Every row gives one point. Each table stands for the endless flat space through its points: a line for two points, a plane for three, and so on. The two share one point or none. Which?

First (2 x 3)
[[14,-13,34],
[9,-33,24]]
Second (2 x 3)
[[15,-24,31],
[-1,-28,19]]
They share: [11,-25,28]

First (4 x 6)
[[14,56,12,30,-6,-40],
[-18,32,40,14,38,-23],
[31,29,17,51,13,-26],
[-12,34,36,25,33,-34]]
Second (2 x 6)
[[32,49,5,7,7,-6],
[27,44,13,13,13,-8]]
They share: no point

First (5 x 8)
[[32,-38,9,-43,26,34,-41,9],
[18,-2,53,-5,22,10,15,-5],
[12,3,25,-22,12,0,18,-11],
[35,-5,57,-7,26,19,22,0],
[2,-35,33,-16,8,4,-32,-9]]
Second (3 x 8)
[[-2,-17,-8,-27,-5,-4,10,-15],
[1,-32,13,-18,-4,-9,-11,0],
[-8,-29,-8,-15,-13,-12,10,-3]]
They share: [7,-20,13,-30,4,-1,-11,-12]

First (2 x 9)
[[-22,-26,9,-15,17,-22,36,24,25],
[-20,-32,11,-20,25,-21,41,22,21]]
Second (5 x 9)
[[-20,5,-2,-5,6,-8,43,41,38],
[-19,-24,4,-12,12,-33,30,12,21],
[-21,-8,3,-19,26,-50,40,9,31],
[-19,-34,15,3,16,-36,14,1,35],
[-21,-49,31,23,19,-36,-8,-9,54]]
They share: [-24,-20,7,-10,9,-23,31,26,29]

First (5 x 11)
[[-4,-2,-21,16,-27,-4,20,-14,-5,-35,23],
[6,2,-14,-17,-7,34,37,-6,31,-4,14],
[18,28,-45,30,-28,-17,19,-31,-21,-25,29],
[3,27,-7,-16,-11,31,35,-35,21,18,35],
[-30,-18,10,-15,-30,33,28,-19,31,-20,36]]
Second (6 x 11)
[[20,20,-34,-24,-36,29,28,-49,25,-14,-21],
[35,39,-35,-42,-41,4,9,-64,29,8,-15],
[28,1,-1,-19,-42,30,21,-17,0,-10,7],
[-4,-16,-10,8,-12,29,44,19,-51,-18,31],
[-19,-9,1,47,7,23,46,23,-34,-18,47],
[3,37,-16,1,-33,21,30,-45,33,3,0]]
They share: no point

First (2 x 14)
[[26,-12,-5,-8,-19,-17,23,-26,25,-24,0,-27,-24,6],
[34,-14,-3,-16,-21,-23,27,-34,33,-30,-14,-41,-34,2]]
Second (5 x 14)
[[19,-2,-33,-19,-17,-17,19,-31,21,-13,0,-35,-25,-1],
[28,-5,-23,-26,-33,-39,16,-33,13,-58,10,-39,-27,-11],
[7,-16,-16,-1,-61,-8,19,1,20,-50,18,-19,-28,-5],
[20,-21,27,25,20,16,31,-18,32,35,1,6,-2,39],
[22,-1,-30,-17,-46,-27,11,-16,15,-48,9,-32,-33,-9]]
They share: [22,-11,-6,-4,-18,-14,21,-22,21,-21,7,-20,-19,8]

First (3 x 18)
[[-29,7,-23,12,-33,19,25,12,-32,-4,52,-29,-17,25,39,48,-26,-45],
[-29,13,-26,21,-21,19,13,0,-23,-10,34,-17,4,19,21,30,-23,-27],
[-14,1,-41,3,-33,1,28,-21,-44,8,13,-8,16,7,42,9,-20,-33]]
Second (2 x 18)
[[-21,13,-30,6,-5,8,5,-15,-34,-2,16,6,19,3,21,27,-31,-37],
[-21,-12,-40,31,-45,33,30,15,-14,-2,46,-34,-16,33,36,17,-16,-2]]
They share: no point

First (5 x 20)
[[17,35,50,-22,1,-6,20,31,-5,-1,-44,-10,-15,-25,9,5,-8,-38,-44,15],
[13,22,27,-35,16,28,-12,3,-7,-38,-15,-10,-25,-48,30,-6,20,-48,-27,12],
[11,57,67,-20,11,-15,15,49,-11,17,-48,-16,-25,-31,9,13,-16,-47,-64,30],
[55,15,28,22,-5,50,20,15,19,-53,-34,6,29,9,33,-35,-18,10,-18,43],
[37,26,30,1,18,61,-19,5,7,-58,-15,-8,-3,-30,48,-24,10,-23,-27,43]]
Second (2 x 20)
[[20,52,26,-17,36,4,37,39,-6,-14,-21,4,2,-20,37,-13,-2,-14,-10,39],
[2,4,20,-35,-6,22,13,15,-24,-56,-15,4,2,-32,-11,-43,-50,-32,-52,33]]
They share: no point

First (2 x 24)
[[13,-41,14,14,-28,-14,41,-19,-1,15,32,12,-22,-32,-17,-1,11,32,12,-17,18,33,12,6],
[6,-34,7,22,-25,-19,34,-18,-6,9,26,7,-17,-29,-9,-6,10,25,15,-14,13,27,6,13]]
Second (4 x 24)
[[-25,-35,-11,30,-23,-24,23,-15,-21,5,13,12,-26,-37,7,-30,-6,28,19,-25,29,40,-8,45],
[6,-8,-8,30,-36,-45,52,-37,-7,5,22,26,1,-36,6,9,20,1,17,20,-2,20,10,14],
[2,-40,12,22,-26,-11,20,-7,-1,11,16,-16,-7,-24,-8,-25,2,27,11,-32,-10,-6,0,18],
[-28,-44,-10,26,-17,-14,16,-8,-22,6,9,3,-31,-34,5,-38,-11,32,16,-38,30,37,-13,48]]
They share: no point

First (6 x 24)
[[42,-8,12,16,3,12,39,11,9,-13,-13,12,19,-9,11,-11,6,41,29,-16,2,7,-7,17],
[6,-46,6,32,21,-3,15,22,-21,4,15,-7,11,-20,28,-11,2,17,47,-3,7,-8,5,31],
[6,-37,10,7,-8,29,27,22,20,2,-4,-3,24,22,5,-5,11,38,34,-3,-8,29,-15,28],
[-33,-41,-19,19,24,43,29,-6,-15,-33,23,1,17,30,19,-33,-13,31,35,-21,-42,7,-43,17],
[48,14,-20,54,13,24,25,5,-35,-47,-11,8,37,-77,25,-49,-22,23,37,-32,26,-49,-35,7],
[-19,-37,-15,26,19,24,15,-2,-22,-20,14,-3,8,6,17,-25,-13,18,35,-11,-24,0,-30,13]]
Second (4 x 24)
[[17,-7,-7,14,15,11,31,-6,-10,-19,5,3,15,5,20,-10,-11,14,20,-2,-6,-5,-28,20],
[12,12,35,29,39,22,55,19,-5,-20,5,53,15,-6,38,-35,-40,46,36,-4,-18,9,-9,22],
[30,-54,-31,41,27,4,-29,-11,-41,-32,23,-7,-3,-6,-34,-59,-28,22,54,-22,-6,33,-21,-2],
[33,-3,11,20,39,19,31,-2,-20,-41,23,35,21,15,20,-32,-49,22,30,8,-6,15,-30,28]]
They share: no point

First (3 x 24)
[[15,-3,15,-8,8,-11,11,27,6,5,-12,-8,25,-14,13,16,12,3,-3,-15,33,60,-16,-11],
[10,-17,-2,23,-4,-20,-13,-7,27,-35,-39,19,24,-7,1,-41,-21,-2,-10,1,4,-12,-31,20],
[13,-35,-27,0,-32,-41,-3,-13,10,-11,-36,-6,51,-42,39,-42,-32,1,-19,-13,-5,-4,-22,19]]
Second (5 x 24)
[[18,-11,1,16,-6,-21,6,-3,12,-13,-50,-8,40,-24,12,-31,-22,16,-25,9,18,26,-26,4],
[4,-42,-11,19,-23,-13,0,-11,14,3,-68,10,25,5,-2,-43,-20,39,-25,9,26,27,-24,21],
[-11,-22,-45,36,-11,-6,-10,-48,12,-7,-46,5,32,-7,30,5,-11,31,-27,6,-7,9,9,33],
[-4,-32,15,-17,-31,-39,-26,13,10,9,-52,-8,7,-11,6,-45,0,9,15,9,34,-9,-28,7],
[10,2,0,-1,-26,-43,-23,-11,9,8,-54,-45,34,-45,36,-15,-12,14,-11,33,15,-13,-17,1]]
They share: no point

First (4 x 24)
[[3,-3,16,10,-3,-2,45,7,-7,-25,-6,10,3,-19,24,-35,-9,-4,15,0,36,-21,-24,-11],
[-1,27,18,22,25,44,57,53,27,-28,-12,19,35,19,18,-18,-18,-15,-2,-5,29,-3,-12,32],
[-18,-12,31,19,-18,-26,27,-17,-4,-7,12,-8,0,-40,24,-29,-18,8,36,21,51,-12,-24,-26],
[20,-9,-12,-11,4,-1,36,17,-21,-34,-9,10,-13,-26,24,-42,18,-27,10,-14,5,-27,-18,-16]]
Second (6 x 24)
[[-25,-1,39,6,16,18,35,58,30,-26,17,-28,18,8,39,12,-12,2,-3,36,50,-9,5,23],
[-50,29,42,7,-16,-11,6,0,20,-23,-2,-31,-11,-45,-15,-22,36,4,40,55,-8,-24,-27,11],
[9,18,-17,-2,-4,-23,21,13,37,19,37,6,-8,-2,14,-19,1,9,36,6,44,-20,5,1],
[-21,-13,-12,22,31,-26,52,26,12,18,25,-4,-16,-13,-5,-33,-23,-39,50,9,18,11,-33,-24],
[18,6,-25,12,6,-4,13,11,20,16,30,17,19,-5,21,-23,-23,-28,42,-22,46,12,3,-13],
[33,24,-38,6,-15,-9,-12,-17,21,21,29,30,22,-13,12,-32,-10,-24,57,-35,44,6,7,-16]]
They share: [-19,6,15,16,7,5,18,23,18,-7,15,-11,14,-23,18,-15,-6,-18,28,16,23,6,-6,2]

First (2 x 24)
[[-16,12,12,-10,13,-7,5,-13,12,30,-13,14,-30,34,6,-23,25,-34,-12,-4,21,25,-5,15],
[16,-12,12,22,-11,-23,-19,-9,32,14,-37,30,-22,10,14,-31,1,-6,-12,4,49,9,-21,11]]
Second (6 x 24)
[[-9,1,19,21,15,-12,5,0,42,19,-15,25,-103,61,-24,8,32,-43,5,-10,49,5,-4,37],
[-28,-23,18,45,20,0,-29,-1,7,-2,-52,62,-45,43,-33,-11,30,-33,-15,8,26,1,33,15],
[-8,-2,30,24,2,-9,21,17,19,22,-3,15,-102,53,-18,21,39,-40,16,-22,42,4,-15,36],
[15,11,26,-35,0,-10,40,-6,-6,63,27,-36,-29,7,41,2,33,-40,11,-45,42,31,-57,37],
[24,6,32,-24,0,-1,39,-7,-1,62,25,-31,-42,21,28,9,33,-46,8,-40,52,40,-53,36],
[-28,-23,1,36,51,6,-38,-24,12,10,-41,56,-52,38,-33,-11,41,-41,-3,5,56,-4,32,40]]
They share: no point

First (6 x 24)
[[8,-6,-36,36,-23,-14,-30,4,45,55,-13,-22,-45,-73,35,-22,-9,33,-34,-31,39,-12,11,12],
[-2,-6,-10,22,-19,2,-27,4,40,29,-17,-12,-25,-32,10,-1,-8,25,3,-12,10,-11,-2,16],
[0,-34,3,14,-31,-7,-33,4,25,20,-22,-15,-29,-16,4,1,-12,2,13,-8,-8,-2,-12,24],
[4,-4,-24,31,-5,7,-2,-10,11,48,-13,-32,-3,-30,-8,-17,9,29,3,6,15,13,6,9],
[6,-50,-16,30,-32,-12,-22,3,-11,57,-18,-43,-43,-26,-2,-9,-10,-6,-6,2,15,10,-21,24],
[14,-4,-10,5,3,31,-41,2,28,58,-37,-14,-31,-23,1,10,0,17,-6,19,32,-32,-1,5]]
Second (5 x 24)
[[-2,17,4,42,-34,41,6,5,15,7,-23,-51,10,-4,30,14,12,21,38,-2,23,31,25,-25],
[2,9,-30,12,6,10,-33,-38,14,29,12,-14,12,-26,24,-21,-4,14,32,2,5,7,43,-18],
[32,-37,19,21,7,16,-17,1,40,42,-47,-40,-14,-26,10,4,22,21,6,15,24,-15,-31,9],
[-12,1,11,67,-45,44,21,25,40,30,-39,-80,6,-24,32,56,52,53,40,11,16,41,15,-27],
[17,-20,-19,1,-5,-42,-25,-31,39,22,-48,23,-24,-65,-38,-60,-21,11,-42,-6,-36,-6,20,47]]
They share: no point

First (2 x 24)
[[20,-25,-33,17,22,-26,5,-1,8,-20,9,-18,33,30,-17,-12,-31,-22,-4,-26,13,-6,19,-23],
[23,-31,-24,32,37,-5,8,-25,26,-20,9,-12,15,21,-26,0,-16,-16,-28,-14,-2,0,19,-26]]
Second (7 x 24)
[[48,-16,-28,-9,29,-22,9,27,27,-7,66,-13,34,8,1,-14,-27,-40,6,-3,11,7,-11,-1],
[-31,-15,-51,43,19,-43,15,-42,29,-21,-29,-20,20,25,-59,-3,-29,14,5,-42,15,23,28,-38],
[32,-60,-17,11,39,-27,32,16,5,-50,61,1,0,27,-12,-6,-74,-45,-8,-49,52,-1,19,-33],
[2,-14,-76,61,-7,-64,-45,-23,29,-45,14,-61,4,58,-55,4,-37,-4,-26,-41,-15,17,1,-43],
[-19,-54,-58,10,45,-63,2,-13,45,11,-19,-7,72,-1,-23,-26,-17,-2,-36,-53,-20,34,61,-57],
[46,-54,-7,45,39,25,0,-16,-17,-46,-21,-11,26,59,-10,0,-26,-23,-44,-39,4,-43,59,-47],
[56,-23,-33,53,13,7,-40,-10,-2,-43,1,-44,23,69,-17,4,-13,-21,-42,-20,-24,-33,23,-34]]
They share: [21,-27,-30,22,27,-19,6,-9,14,-20,9,-16,27,27,-20,-8,-26,-20,-12,-22,8,-4,19,-24]

First (4 x 24)
[[13,-22,13,11,-3,-11,43,58,6,-3,12,11,5,-36,7,36,5,27,-31,18,11,-37,-29,-15],
[3,-11,4,1,-6,20,19,5,21,30,39,4,-22,9,27,3,-28,-13,-44,31,-17,-8,-3,-31],
[-9,9,10,-10,10,-11,16,58,8,6,9,26,1,-25,35,7,-15,16,-23,39,-19,-26,-16,-25],
[-23,1,-8,-6,-14,36,-23,9,38,9,9,45,-44,-7,18,-32,-54,-31,2,50,-24,20,-30,-15]]
Second (4 x 24)
[[-10,-10,19,-3,-9,-2,16,32,41,19,9,32,-3,-8,18,15,-8,-6,-61,-3,19,-27,-29,-20],
[-32,-33,19,65,-37,-17,54,45,22,-25,64,-16,-26,11,-38,1,-19,-13,-39,19,-17,13,11,-23],
[18,-38,-3,5,-8,31,4,12,-8,-11,28,5,-52,-15,-5,1,-43,6,2,39,-7,-1,-41,-20],
[-3,-24,10,13,-14,8,20,27,20,1,26,13,-24,-8,0,8,-22,-3,-33,18,2,-10,-25,-20]]
They share: [5,-21,4,9,-12,15,22,24,21,9,21,15,-19,-15,8,12,-19,-2,-27,26,0,-12,-25,-17]

First (2 x 24)
[[12,37,-20,13,-12,-28,-20,-35,-2,-35,19,2,-11,5,33,-3,-13,8,22,-16,24,-8,35,29],
[36,5,-36,-11,-8,-32,-36,-19,14,-19,19,26,-39,1,25,-23,-21,4,2,-24,32,0,23,33]]
Second (4 x 24)
[[4,18,-22,-36,-22,-37,-29,-4,5,-28,13,9,0,14,26,-26,-6,42,0,-38,10,2,14,45],
[38,9,-38,13,0,-34,-20,-37,22,-11,31,6,-37,-3,45,-11,-3,-8,2,-8,40,12,35,35],
[12,19,-32,-7,-32,0,-18,-19,-18,-21,17,38,-29,-13,-7,-7,-23,14,30,-24,24,-26,31,3],
[33,38,-19,23,4,-41,-43,-40,6,-48,12,10,-29,12,39,-9,-37,-13,20,-16,32,-11,33,35]]
They share: [24,21,-28,1,-10,-30,-28,-27,6,-27,19,14,-25,3,29,-13,-17,6,12,-20,28,-4,29,31]

First (2 x 24)
[[-36,-5,-17,8,15,25,-13,-24,11,-7,-30,6,18,-2,-3,34,-32,14,-38,-26,22,11,3,-12],
[-8,-25,-1,20,-5,45,-1,-52,15,-35,-14,30,6,-22,-31,22,-4,10,-10,-10,34,-13,31,12]]
Second (4 x 24)
[[-74,4,-18,52,30,28,-22,-33,-20,-16,-5,-16,30,-6,-21,24,-42,-12,5,-32,-2,51,51,-31],
[5,-33,9,-22,-1,31,-11,-25,39,-14,-37,27,12,-6,-10,39,-12,22,-65,-4,41,-32,-21,18],
[-5,-23,-2,-12,2,30,-8,-27,30,-13,-36,25,10,-7,-8,37,-15,23,-53,-12,38,-20,-12,9],
[-21,4,-35,5,6,26,6,-31,12,-8,-42,30,-3,-11,2,35,-17,37,-27,-34,39,3,2,-12]]
They share: [-29,-10,-13,11,10,30,-10,-31,12,-14,-26,12,15,-7,-10,31,-25,13,-31,-22,25,5,10,-6]

First (5 x 24)
[[30,-24,49,-32,-28,20,-6,-14,-18,-20,9,24,-11,39,-38,20,-36,-16,-27,5,45,-36,-16,-37],
[41,-44,30,-11,-5,-9,-10,6,1,23,1,-27,23,27,-2,6,-37,-5,-13,30,10,-22,-16,-21],
[28,-16,11,-10,0,14,13,4,7,53,22,-58,33,28,16,14,-34,-11,-13,65,-30,-28,-10,-5],
[16,-12,3,10,-16,10,15,8,29,39,48,-62,45,14,36,-6,-22,7,-17,69,-40,-24,-2,15],
[11,9,29,-23,-37,45,18,-18,-5,-10,42,5,-4,34,-16,16,-29,-12,-31,37,10,-45,-3,-14]]
Second (5 x 24)
[[6,-7,19,-8,-31,-3,-14,8,7,-7,29,-23,19,39,8,-15,-9,-12,-13,32,-11,-29,-34,-16],
[14,-29,28,-11,-33,3,-9,7,-4,2,38,-20,24,25,-6,3,-34,-19,-25,18,-8,-17,-10,-10],
[19,-46,22,-7,-53,18,-1,20,-27,0,49,-19,39,25,-31,12,-58,-14,-42,-7,-12,5,1,-19],
[19,-22,9,-8,-19,20,12,-17,18,11,10,14,26,45,-13,10,-29,17,-52,29,11,-9,-33,-13],
[12,-54,63,-6,-11,-4,-28,-8,7,5,34,-13,6,1,-7,28,-44,-55,-24,10,-16,-12,31,-2]]
They share: no point

First (3 x 24)
[[-2,4,21,-20,3,-29,6,9,-1,5,26,13,17,16,-1,-10,-21,22,-34,8,-10,35,-45,15],
[-16,0,13,14,-15,-14,10,9,14,-10,5,-10,-4,-8,-32,-16,-13,2,-5,-18,12,7,-38,10],
[-41,10,18,-26,-30,1,15,-6,14,-25,20,25,11,7,-7,-46,-18,-8,-25,17,-13,32,-3,0]]
Second (5 x 24)
[[-25,-24,23,-19,-22,-6,12,-2,-29,-10,40,-10,7,30,-17,-19,-41,-21,1,37,-21,18,-57,-11],
[-45,31,21,-46,9,4,19,-13,35,-20,-2,49,26,-9,13,-52,-17,13,-56,-14,9,53,0,22],
[-54,-14,27,-22,-23,3,35,-29,-33,-22,21,3,42,43,-28,-24,-80,3,-16,43,2,44,-38,-15],
[-17,11,20,-3,-6,-32,-21,-16,11,-23,20,20,-12,4,-22,-7,-21,7,-7,5,0,-3,-20,13],
[-21,11,18,3,-19,-28,-2,-11,9,-20,15,15,5,10,-28,-11,-28,18,-15,8,3,13,-15,8]]
They share: [-23,6,18,-16,-16,-12,11,2,9,-12,19,14,10,7,-10,-28,-18,4,-24,7,-7,28,-24,7]

First (3 x 24)
[[3,-28,9,5,2,27,-13,-3,27,-11,-12,-20,16,-37,-27,8,-23,34,14,14,31,23,28,-9],
[-9,-26,-3,-17,-22,28,-36,11,21,-33,-11,-34,2,-30,-51,26,-9,39,22,14,50,32,16,5],
[-5,-16,1,1,-14,25,-15,9,23,-23,-22,-24,-12,-27,-27,20,-27,16,6,-2,25,29,28,3]]
Second (5 x 24)
[[-15,-15,2,21,-22,47,27,-28,-2,-10,-21,1,14,-62,-31,15,-3,9,11,20,51,19,52,0],
[-19,2,-18,-17,23,42,-3,-11,38,-59,-10,-31,29,-46,-21,-2,-9,-14,3,26,5,26,17,-26],
[-23,12,-26,-7,15,30,3,-23,32,-53,2,-35,23,-60,-21,14,-17,0,-11,34,13,12,19,-14],
[-5,-21,15,-5,3,48,-5,21,21,-15,-26,-10,-2,-8,-15,7,-10,8,23,-18,11,49,28,-4],
[-14,5,-11,-25,31,32,-21,20,46,-49,-3,-40,5,-12,-7,11,-22,4,1,-3,-17,39,2,-12]]
They share: [-1,-18,5,7,-6,25,-9,4,25,-16,-21,-20,-5,-30,-21,14,-30,17,5,0,21,26,31,-2]

First (5 x 24)
[[5,-23,-46,17,-74,9,-12,20,-25,5,-38,-21,-2,29,-5,-42,-14,-10,-9,38,-11,-41,-21,-9],
[38,-35,-13,30,-30,27,-39,-17,12,9,-17,-45,-11,40,2,-37,22,22,-36,-5,-24,-25,14,17],
[51,-43,-13,39,-17,17,-48,-22,24,6,4,-30,-14,24,18,-16,31,35,-25,-12,-44,-21,29,24],
[7,-22,-9,8,-46,38,-25,31,-15,-9,-11,-20,-7,8,6,-25,-25,10,9,51,-19,0,3,13],
[30,-21,3,20,-20,41,-29,-3,10,7,-27,-57,-1,48,2,-43,14,24,-40,5,-10,-11,18,7]]
Second (7 x 24)
[[-20,-24,-47,4,-30,-2,5,-23,1,8,-33,-76,27,2,22,-18,-1,27,-11,-40,-44,-24,-4,-26],
[61,2,-4,-40,-24,43,23,12,-26,26,1,-9,-5,33,13,-43,-56,2,-43,26,9,-59,23,-1],
[50,8,-44,-22,0,9,-28,31,-37,-6,-18,-24,-13,35,47,-73,-29,14,-51,42,4,-42,-14,49],
[57,-39,-9,-17,-28,45,18,43,-43,7,11,15,1,-1,-27,-35,-27,13,-13,58,-13,-17,11,-21],
[-32,-6,-68,27,-38,-31,-2,-5,-4,-27,-40,-77,26,-2,25,-34,-20,22,-2,-10,-44,-34,-22,-5],
[2,-10,-25,11,-30,10,-21,19,-20,-21,-33,-47,32,-9,30,-67,-18,-5,-50,4,-40,-10,-8,6],
[28,-43,-29,-11,-22,28,10,7,-20,21,-6,-26,5,8,-7,-13,2,34,-3,10,-25,-16,8,-29]]
They share: no point
